Each wall is flat, endless, passes through zero and stands at right angles to its row. A trip goes straight from one point to another. Which walls does it cross, in order?
(in the rows, 128 means zero)

Walls:
(1): [ 46 179 118]
(2): [ 95 150 174]
(3): [192 111 115]
(4): [109 165 125]
(5): [ 61  95 174]
Trips:
[185  80  83] to [166 144 133] -> none
[128 178 132] to [161 172  98] -> 3, 2, 1
[131  39 115] to [ 49 132  87] -> 3, 1, 4, 2

Walls:
(1): [123 137 105 131 153 162 106 108  92  99 138]
(2): [129 129 140 104 147 197 136  54 148 175 136]
(3): [117 120 120 172 117 103 168  35 163  71 117]
(4): [ 20 145 142 126  79 141 140 110 101 184 121]
(5): [194 111 202 145 150 116 139 108  83 162   7]
(6): [149 129  93 150 110 166 172 111 115  64  87]
(7): [102 135 120 160  52 170  62 178 152  91  92]
Trips:
[136 104 154  97 209 116 155 142  85 163  82] to [108 119 119 110 160 104 159 193 155 198 136] -> 4, 2, 5
[149 132 100 141  72 111 140  98 153 165 159] to [ 68 168 125  95 158 106  78  83 165  66 167] -> 1, 7
[205 156 169  97  41 141 151 102 115  99 104] to [ 72 115 105  85  65 111 143 107 107  79 153] -> 2, 4, 5, 1
[ 98 124  79 142 129 117 109  82  68 171 153] to [105 148 147 174  83 150  84  96 169 107 122] -> 7, 6
[102 146  96  69 100 115 140 120 170 170 110] to [164 127 143 131 162 141 145 157 142 186 123] -> 5, 4
[122 114 120 150 113 181 128 130 167 159  99] to [126  76 166 125 177 114 100 149 161 121 155] -> 6, 4, 5, 7, 2
[215  63 111 146 119 198 164 115 103 101 130] to [103 120 162 102 116 182 187 194 121 149 113] -> 3, 7, 1, 4
[179 119 109  48 131  98  87 147 137 149 144] to [131 115 114 107 120 110 118 145 146  50 126] -> 7, 6, 1, 3

Walls:
(1): [ 49  98 212 116 136 151 170 100  68 158 101 153  75 118  66 208 126 148
 174  41  95 127 127 155]
(2): [146  59 152 171 192 112  94 104 100 159 177 162 127  98 148 144 114 154
 119 166  70 187 171 170]
(3): [ 87 118 114 137 177  66  78 126 179 107 145 161 103 109 200 155 126 151
 137 115  99  86 119 140]
(4): [100  95 128 146  74 139 145 138 151 158 125  54  81 105 115 128 125 135
 151 118 128 159 107  85]
(5): [109 142  99 127 130  84 167 104  88 203 189 151  86 108 138 108 130 147
  97 152  83 121 181  59]
(6): [172 130 153 161  94  40 139 141 168 138 127  98 118 170 134 107 102 108
 171 158 110 115 119  85]
(7): [170  90 125  90 175 136  80 139 118 138 173 149 115 103 122 135 190 102
 148 127  95 119 122 109]
(8): [196 147 101 149  81 107 111 142  60 105 123  88  88  87 152  92 170 199
 159 124 169 104 181 115]
(9): [174  98 129 139 140 249 183  24 165 150 105 142 178 145 114  80  82 216
  91 141 118 157 152  80]
(10): [168  98 162  82 120 110 130 159  97  69 123  62  78 117 144 105 168 107
 151 191 215 119  57 131]
Trips:
[197 175 131 126 114 139  71  77  43 108  83 145 143 151 161 228 141  83
 204 127 138  94  59 177] to [197 213  50  75  97 159  90  53 150 127  54 147 120 145  38  67 151 123
 114 206 122  63 140 120] -> 3, 1, 9, 6, 5
[ 90  54 202  77 180  53 143 101 146 108 185 118 171 200 170  83 137 139
 148 186 202  93  92 177] to [146 166 119 192 156 154 182  82 109 191 176 107 172 140 169 165  71 162
 152  62 107 150 148  96] -> 7, 9, 5, 1, 10, 4, 3
[145 160 110  88 143 148 121  65 123 114 157  80 108  42 157 168 144 116
 170  69 164 100 106 114] to [ 85 105 171 123 136 100 192  90 147  86 120  90 170 120 173 106  80 194
 143 118  94 139 138  83] -> 9, 5, 7, 6, 10, 2, 8
